Every row gives one point. Each copy is the shape, with its points in the same order, turned, moved and blurred by noise. Say if it was mirrored as well.

Shape, 7 rows:
[[ 32  12  24]
 [-19  41  30]
 [-23  11   9]
 [  4  40  33]
 [ 17  -1 -34]
 [-32 -24 -20]
 [ -1 -22  10]]
Copy 1, 7 rows:
[[-18  47 -21]
 [ 12  44  29]
 [  5  13  19]
 [  5  60  14]
 [ 15 -11 -32]
 [ -1 -34  11]
 [-24  -2  -2]]
Copy 1 is: mirrored
Copy 2:
[[ 46  17  -9]
 [  3  32 -55]
 [ -1   6 -30]
 [ 26  37 -36]
 [ -1   9  30]
 [-28 -24  -3]
 [ 10 -21 -10]]
Copy 2 is: mirrored
Copy 3:
[[ 45   4  -1]
 [  6  40  26]
 [-11  15   9]
 [ 28  35  20]
 [  6   0 -48]
 [-37 -16 -17]
 [  2 -21   0]]
Copy 3 is: only turned
Copy 4:
[[ 16  -2  30]
 [-38  21  21]
 [-26   3  -6]
 [-19  19  35]
 [ 28  12 -29]
 [-15 -17 -49]
 [ -1 -26 -10]]
Copy 4 is: only turned

Shape:
[[ 46  -5  -2  39]
 [-28   3  29  37]
 [-13  -8   4 -19]
 [-15   0 -31 -26]
 [ -2  17  35 -12]
 [  7  -5  23  38]
 [ 26  25 -17  46]
 [ 20 -12 -12  13]
 [ 10  42  14 -20]]
Copy 1 (9 x 4):
[[ 28   9   7  60]
 [  9  19 -54   7]
 [ -3 -14  -2 -12]
 [-35 -12  14  -9]
 [ 27  20  -5 -22]
 [ 23   6 -32  31]
 [ -3  38   0  60]
 [ 10  -2   4  36]
 [ 13  39  12 -15]]
Copy 1 is: mirrored
Copy 2 (9 x 4):
[[ 28 -22 -29  20]
 [ -3 -27  44  19]
 [-10   6  18 -28]
 [-35  26  -6 -25]
 [ 18  18  33  -9]
 [ 15 -28  14  17]
 [  4  -4 -20  45]
 [  4 -10 -22  -4]
 [ 18  45  19   2]]
Copy 2 is: only turned

Shape:
[[-18  11  -9  13 -15  14]
 [ 31 -20 -25  -7   8  42]
 [-37  12 -23  24  -8  27]
 [  8  20 -13 -34 -33  -3]
 [-13 -12   2  -8  19  17]
 [-17 -25  29   0 -18  17]
 [ -5  -5  17   1  26  22]
 [-34  -1 -30 -29  -8  21]
 [-22 -14  13 -26  -8  41]
 [ 31  -6  14  27  23  -9]
 [-26  20  32  19  -6 -30]
 [-38   8 -32 -27  31 -29]]
Copy 1 (12 x 6):
[[-16   9  -4 -23 -17  11]
 [-15  25  25  42 -16  28]
 [-33  -6 -15 -25 -20  28]
 [-14  50  -9  -2 -16 -28]
 [-22   1  16   6  15   7]
 [-21  -4  43 -17  -8 -13]
 [-12   4  26  -3  23  19]
 [-54  14 -15   5  -5  -4]
 [-50  17  34  -5   2  -2]
 [ 40  -2  22   6  10  12]
 [ 15  -7  -4 -51  13 -20]
 [-27  -6 -46  10  34 -16]]
Copy 1 is: mirrored
Copy 2, 12 rows:
[[ 26   8  -2  16  -7  25]
 [-30  27 -37  32 -20  31]
 [ 39  -3  -2  33   1  36]
 [ 12  42 -10 -26 -26   0]
 [-15   8   2   4  13  46]
 [-14 -10  24 -10 -24  38]
 [-20  11  16  13  19  45]
 [ 22  14 -32 -14  -2  57]
 [ -9   8   3 -11 -20  60]
 [-32  15  17  29   8 -13]
 [ 19   2  48  -9  23  -4]
 [ 15   6 -34 -23  52  16]]
Copy 2 is: mirrored
Copy 3 (12 x 6):
[[ -2  22   2  31  -7  28]
 [ -6  -8 -17 -32  -6  44]
 [-19  34  -3  39   4  44]
 [  9  28  -1   0 -45  -2]
 [-12  13  11  -7  20  17]
 [  4   0  45  15   1  23]
 [  5  11  10  -4  33  18]
 [-36  44  10  -1 -16  20]
 [ -5  27  39 -13  -1  34]
 [ 23 -26 -19  10  26   3]
 [ 19  17  17  54  16 -16]
 [-45  40 -11  10  13 -29]]
Copy 3 is: only turned
Copy 4, 12 rows:
[[-13  18   6  10  20   1]
 [ 48  -8  17  18  48   1]
 [-33  16  15  18  36   3]
 [ 21  22   3 -30   9 -31]
 [  4 -24   9   0  24  15]
 [  6  -4  27   8 -15  24]
 [  9 -20  -4   1  24  32]
 [-13  -8  37 -18  34 -19]
 [  8  -7  41 -15  14  20]
 [ 28 -15 -43  27   9  16]
 [-29   4 -29  -3 -20  15]
 [-30 -43 -13 -23  30 -34]]
Copy 4 is: mirrored

Shape, 13 rows:
[[-15   1 -10   8 -23 -27 -17 -35]
 [ -2 -18   2 -12  -3  38  -8  -4]
 [-33  -8 -12  12 -14 -21  15  25]
 [-10 -34  46 -20  26  28 -29   1]
 [ -6  37   6  -6   9 -29 -16 -10]
 [-40  19 -12 -14 -10  29   2   8]
 [-25  -3 -20 -15 -31  18  41   5]
 [-19  14  18 -17   8  -3  -5 -22]
 [-36  13 -35 -33   5   1   7 -10]
 [  8  -1 -20  -5   8   3 -29 -44]
 [-13  19  21  -5  32 -33 -23  10]
 [ 27   7  28  42 -14 -26   4  -7]
 [-11  -4  24 -34 -16  16  -4  28]]
Copy 1:
[[ -6  20  29 -40 -10 -14  -7   1]
 [  0 -33   5   1 -12  14  -1  33]
 [-30  19   8  -4  29  -1  27   9]
 [ 32 -43  27  26  16  -1 -18  39]
 [ 28  41   1  -5  -5 -14  -5   8]
 [-12  16  -1  -2  -1  38   5  41]
 [-21  -6  -1 -21   2  45  36  13]
 [ 29  13  15  -8   4  12 -10  14]
 [  6  20 -14 -40  12  23   9  40]
 [ 15  -7   0 -39 -21 -19 -28  22]
 [ 32  31   5  17  23 -25  -6  17]
 [ -3   8  15  19 -16 -29  -2 -43]
 [ 15  -9  20  23  -1  19  33  39]]
Copy 1 is: only turned
Copy 2 (13 x 8):
[[-29 -18  -1 -20 -25  -1  15 -15]
 [ 37 -24  22  25 -21  16   9  -5]
 [-26   7  43  24 -12  -9  16  14]
 [ 38 -22  12  36   5  25 -40 -21]
 [ -8  32 -15 -13 -11  -4  -4  -5]
 [ 14  15  31  12 -29  36  26  13]
 [ 12  -8  60   1 -42  -1  33  18]
 [ 10   8  12 -14 -11  16  -9 -11]
 [  3   2  19 -21 -15  23  19  40]
 [ 12 -28 -26 -18  -4  10  19 -12]
 [-10  30  -9   8  11   2 -26   0]
 [-12   7   3  15 -14 -47  12 -52]
 [ 23   1  31  33 -37  12 -19  11]]
Copy 2 is: only turned
Copy 3 (13 x 8):
[[-13 -32  21   2  -9   8  12   3]
 [  1  22 -32 -13 -10  22 -10   8]
 [  6 -11 -22   9  -3 -24  40  28]
 [-33  53 -34  -3 -26  -2 -18 -14]
 [-14   7  32  14  22 -15   1  15]
 [ -8  19 -17 -10   7  18  18  52]
 [ 25   7 -24 -14   5  28  49  28]
 [-25  23  12   1   9   8  10   5]
 [ -4   9   7 -42  16   2  27  36]
 [-13 -14  12 -25   7  14 -27  -5]
 [-27  22  14  15  15 -42  -2  10]
 [  8 -17  -5  56  14  -4   0 -23]
 [ 10  50 -15   9 -22   2  12  23]]
Copy 3 is: mirrored
Copy 4:
[[  2 -16   2  13 -18 -31 -43  30]
 [  7 -28  -5 -42 -19  11  -2  10]
 [-18  -9 -30  22   5  10 -40 -11]
 [ 16 -34  28 -57 -13  21 -23 -19]
 [-11  18  34   8 -17   0 -24  24]
 [-28 -14 -22  -6 -31  34 -14  13]
 [-30 -14 -48  -4 -23  -3   1  -3]
 [-20  -7  24 -14 -28  -6 -23   9]
 [-39  14 -20 -24 -17  11 -31  37]
 [  7 -14  11 -23  -6 -17 -23  60]
 [ -5  18  40   2   7  16 -36  -2]
 [ 29 -17  27  45   4 -17   7  -2]
 [ 10  -3 -14 -21 -39  18 -20 -28]]
Copy 4 is: mirrored

Shape (12 x 9):
[[ -7  17  25  21  -3 -24 -10  -4   9]
 [  7  23 -10  11 -18 -25 -20  14 -14]
 [ -6  17 -17 -41 -25  53   5 -20   6]
 [  3  -4  10 -41 -16  12  -2  10   6]
 [ -9 -19 -25 -42  -7  19   3  19   6]
 [-13   2  24   2 -14  -6 -10   7 -25]
 [-18   8 -21   9  -6  36  49  15   8]
 [ -8 -46 -20  18 -25 -21   1   5   0]
 [ 11  14 -12  16 -12  48   5  16   4]
 [ 53  19   3  22   6   1  41  17  -2]
 [ 33  -5 -24   3  21  -2 -18  13  -1]
 [ 51  18  13   9  32 -22 -13 -13 -37]]
Copy 1, 12 rows:
[[-11  13   8   6 -16  32 -19 -11   8]
 [-33  -8  24  -3  14  15 -19  -9  -3]
 [  1 -13 -16  -3  19 -18  56  22  26]
 [ -7 -31   7   3 -14   9  41  -1  15]
 [  3 -30  16 -12   2  -6  55 -20  -3]
 [-11 -13   3 -19 -17  35   1   4  -8]
 [-10  37   0 -31  -9 -17  50 -25  12]
 [ 10 -24   3 -23 -10  -7 -17 -54  -7]
 [ -5  14  29 -38   0 -13  24   8  29]
 [-46  23  38 -14 -44 -32   2  -7  18]
 [ -3  -8  55   2  -6 -20   2  -3 -11]
 [-28   2  45  14 -32 -16 -26  37 -24]]
Copy 1 is: mirrored
Copy 2:
[[ 13 -32   2   4  -5  15  -8  11 -27]
 [  2 -29  17 -12 -27 -23 -14  17 -24]
 [  2  39 -19   8 -17  -7 -50 -10  34]
 [ 21   1   3   3  15 -29 -23  -8  17]
 [ 12  38   3  -3  10 -34  -9  -1  11]
 [ 13 -22   0  22 -11 -18  -5  -9 -28]
 [-48  31 -19  17  11  -4 -14  17  -7]
 [  6  22  44   9  -2  -9   0  -4 -49]
 [-32   6 -21 -22  -4  -4 -29 -14  -6]
 [-60 -30  30 -12  -4   1   7   0  14]
 [  1  -4  17 -40 -13 -14  19  -5  -1]
 [ -3 -45  20 -13 -48  -1  33 -17  13]]
Copy 2 is: mirrored
Copy 3:
[[ -7 -13 -24   4 -16  -1 -19 -33   1]
 [ 11 -38 -16   9  -5 -22   1  -8   7]
 [-44 -14  -1  27  26  41  24  31 -22]
 [-14 -16   7   2 -10  39   4  21   3]
 [  2 -21  32  10  24  42   8  23  -2]
 [-21 -30  -9  -6  -4   2 -26   1  17]
 [ -5   5  -4  48  48  22 -26  19   5]
 [ 12 -25  13  -2  34  17  -5 -34  43]
 [-19  14   1  42  16  -4   3  22  11]
 [ 26  31 -46  12  11 -10 -11  26  23]
 [ 25   7  11  -9   9 -18  14   3   0]
 [ 11   6 -34 -46  -6 -39   0  11  -5]]
Copy 3 is: only turned
Copy 4, 12 rows:
[[  9 -35  -8  -3  30 -21  -2 -11  11]
 [ 30 -21  -5  -2  27 -13  21  23  -3]
 [  4  39  16  38 -18  25  -6   6  16]
 [  4   9  -3  -5  -6  19   1  12  39]
 [  0  29  -7  -6 -34   3  12  24  18]
 [  5  -5   5 -20  34  -6  -9  12  12]
 [-35  20  24  27 -11 -38  12  20  15]
 [  8 -22  -6 -29 -22 -34 -15  33 -10]
 [-30   5  -1  39   7  -3   8  31  -2]
 [-30 -52  29  21  11  -4  36  35  18]
 [ -6 -29 -12  -4  -8  15  35  19 -16]
 [ -2 -55  24 -16  32  36  35   2 -14]]
Copy 4 is: only turned
